Each row is a point. Each copy is the shape, with its points in the same order, stretched, turned, moved and blurred by noise. Is it also mirrored, or only turned?
In the rows, zero is written as 128.

Shape, 9 rows:
[[112 117 145]
 [116 111  51]
 [155 110 143]
 [112 249 132]
 [168 117 138]
 [148 128  96]
 [134 122 141]
 [139 144  97]
 [153 114 141]]
Copy 1:
[[112  94 141]
 [ 75 116  48]
 [ 97 134 136]
 [235 145  98]
 [101 150 128]
 [100 144  83]
 [112 119 133]
 [116 140  82]
 [101 133 134]]
Copy 1 is: mirrored
Copy 2 (9 x 3):
[[103 138  99]
 [136  37  95]
 [149 140 117]
 [ 88 110 187]
 [166 131 123]
 [155  82 125]
 [125 139 107]
 [140  84 123]
 [149 140 111]]
Copy 2 is: mirrored

Shape (10 x 4):
[[187 126 113 122]
 [112 136 167 113]
 [136  82 160 144]
 [127 189 155 139]
 [123 188 153 177]
 [156 127 133 124]
 [160 157 113 105]
 [149  93 134 106]
 [108 133 156 148]
 [131 140 193  76]]
Copy 1:
[[130 196 169 155]
 [130 116 167 146]
 [184 137 157 176]
 [112 144 180  84]
 [140 148 171  61]
 [138 164 164 153]
 [ 98 174 156 141]
 [138 146 155 193]
 [142 120 153 127]
 [119 113 204 170]]
Copy 1 is: mirrored
Copy 2 (10 x 4):
[[191 117 139 160]
 [139 167 155 103]
 [122 180 157 160]
 [159 109 185  90]
 [134  95 201 105]
 [164 136 146 140]
 [187 111 131 121]
 [155 170 123 149]
 [115 149 164 119]
 [179 190 158  89]]
Copy 2 is: mirrored
Copy 3 (10 x 4):
[[139  75 116 124]
 [ 68 140 149 146]
 [130 114 166 101]
 [ 72 108 139 193]
 [ 83 113 169 200]
 [127  99 133 132]
 [109 103  96 157]
 [127 117 128 106]
 [ 91 136 166 164]
 [ 46 134 132 110]]
Copy 3 is: mirrored

Shape, 10 rows:
[[121 115 142 124 110 137]
 [120 168 128 163 152  99]
 [ 80 115 125 136 167 121]
 [111 117 139 115 161 110]
 [165 162 107  96 102 200]
 [191 142  93  87 136 151]
 [121 102 159 129 115 124]
 [100  95 110 160 191  97]
 [175 171 111  62 165 166]
 [ 89 139  99 131 141  81]]
Copy 1:
[[131 111 140 130 102 136]
 [159 172 148 169 144 113]
 [144 111 140 178 166 155]
 [141 114 111 158 149 123]
 [136 140 136  29 134 116]
 [107 154  90  53 155 100]
 [135 103 125 149  88 138]
 [127 132 100 200 177 173]
 [142 145  86  43 187  75]
 [110 135 172 184 153 115]]
Copy 1 is: only turned
Copy 2 (10 x 6):
[[124 135 132 100 111 143]
 [154  83 146 161 140 113]
 [ 93  93 181 141 122 147]
 [ 95  92 154 124 114 117]
 [130 232 109 153 108 132]
 [ 92 189  82 157 128  95]
 [127 113 132  86  99 132]
 [ 61  56 163 156 119 147]
 [ 85 194 119 183 116  77]
 [118  81 146 133 175 122]]
Copy 2 is: mirrored

Shape:
[[157 132 134 166 125  97]
 [114 118 129  79 143 138]
 [157 105 168 140  87  73]
 [185  94 193 173  90 182]
 [104 118 101  76 119 136]
 [125 127 126 153  76  95]
 [122 202 119  85 151 152]
 [ 82 149 145 109 156 146]
 [114 140  81 128  80  79]
 [139 150 120 101 183 166]
 [138 108 129 142 121 101]]
Copy 1, 11 rows:
[[164 105 123  97 158 144]
 [103 121 110 194 131 134]
 [153  73 169 116 207 123]
 [ 61 105 110  64 171 143]
 [114 132 137 193 119  94]
 [158 134 173 107 168 107]
 [155 177  67 161 151 121]
 [123 153  92 168 125 168]
 [188 142 179 136 146  75]
 [120 140  51 160 111 151]
 [140 100 135 134 142 131]]
Copy 1 is: only turned
Copy 2 (11 x 6):
[[ 85 111  94 114 123 103]
 [134 129 165 136 119 157]
 [133 138 104 116 109  79]
 [176 129 186  28 207  85]
 [153 143 123 144 113 160]
 [123 142  76 136 129  98]
 [ 79 140 172 127 127 172]
 [111 127 159 153 131 142]
 [113 152  46 165  96 137]
 [ 94 107 183 105 146 164]
 [122 108 100 128 112 116]]
Copy 2 is: only turned
Copy 3:
[[ 82 160 135 133 143 157]
 [181  92 134 115 141 127]
 [ 84 102  93 114 158 148]
 [146  76  57 157  87 158]
 [180 114 133  92 119 118]
 [100 154 111  99 114 125]
 [192 192 160 156 200  93]
 [169 130 154 146 137  91]
 [ 93 183 133  72 119 130]
 [180 135 160 151 155 135]
 [106 125 131 111 121 149]]
Copy 3 is: only turned
Copy 4 (11 x 6):
[[126 138  81 127 122 136]
 [109 120 161 126 124 150]
 [120  72  63 151 107 168]
 [136 130  99 122  15 174]
 [137  93 174 131 148 141]
 [169  60  92 122 144 151]
 [103 136 151  49 131 100]
 [120 142 152  79 137 158]
 [180  53 108 130 193 122]
 [ 92 192 160  95 105 118]
 [137 116 104 148 134 153]]
Copy 4 is: only turned

Shape, 12 rows:
[[104 139 133 148 145  82 141 137]
 [148 136 146  80 151 100 161 148]
 [118 153 118  97 145 131  75 112]
 [136  91 214 149  65 131 124 121]
 [138 191 166  67 131 141 178 167]
 [138 149 144 126 117 174 109  84]
 [147  89 132 116 128 121 207 167]
 [143 138 165 215 107  96 117  96]
 [132  65 151 187 140 116 130 202]
 [113 115  95 125 116 141 182 169]
 [134  79  61 102 164 155 143 127]
 [ 89 152 122 134 158 172 138  80]]
Copy 1 (12 x 8):
[[147 153 119 105 118 147 125 152]
 [107 125 147  80 168 147 158 132]
 [113 101 130 118 105 151 127  71]
 [163 129 164 156 175  33 132 136]
 [ 71 122 179 107 187 164 133 128]
 [113 131 144 173 124 124 145  87]
 [ 99 144  98 105 167 101 173 196]
 [187 188 114 159 158 109 107 130]
 [119 131  71  81 144  44  86 172]
 [ 81 130  87 135 126 119 143 193]
 [ 76 107  62 113  85 122 187 140]
 [103 170 152 171  75 152 138 118]]
Copy 1 is: only turned
Copy 2 (12 x 8):
[[153  97 133 128 164 126 126 102]
 [165 141 114  50 160 137 150  95]
 [136  90 102 112  82 128 102  88]
 [154 102 218  83 116 129 180 125]
 [178 149 125  59 150  89 152  63]
 [108  86 112 118  77 102 155  97]
 [140 170 142  77 179 154 165 124]
 [142  51 139 149 120 102 186 156]
 [128 151 176 100 179 120 128 198]
 [138 171 138 131 149 148 131 109]
 [ 83 162  81 115 120 178 119 120]
 [ 65  86  95 146 110 100 120  55]]
Copy 2 is: mirrored
Copy 3, 12 rows:
[[160 138 142 132 119  99 124 122]
 [176  87 170 136 149 122 130 139]
 [147 113 108 110 150 159 159 114]
 [ 95 114 179 117  81 136 177 182]
 [167 106 221 113 171 149 112 130]
 [122 108 154 117 116 180 153 114]
 [165  92 179 155 113 119  91 164]
 [137 159 161 143  65 113 167 125]
 [134 163 131 171 115 117 125 187]
 [166 118 157 134 122 138  76 150]
 [166  81 100 156 125 159  97 131]
 [122 113 143 123 132 158 112  86]]
Copy 3 is: mirrored
Copy 4 (12 x 8):
[[109 151 107 107 104 136  91 122]
 [138 130  98 101 111 175 134 134]
 [129  91 179  79 107 147 123 124]
 [ 67 120 131 201 146 184 142 127]
 [119 154 121 103 107 190 187 122]
 [134 100 190 118 129 141 149  94]
 [121 137  64 127 165 163 136 126]
 [109 146 131 187 100 101 103 112]
 [106 172  71 161 164 133  82 188]
 [103 133  97  99 160 135 149 117]
 [160  80 122  55 177 126 110 112]
 [143 127 190  67 134 141 109  68]]
Copy 4 is: mirrored
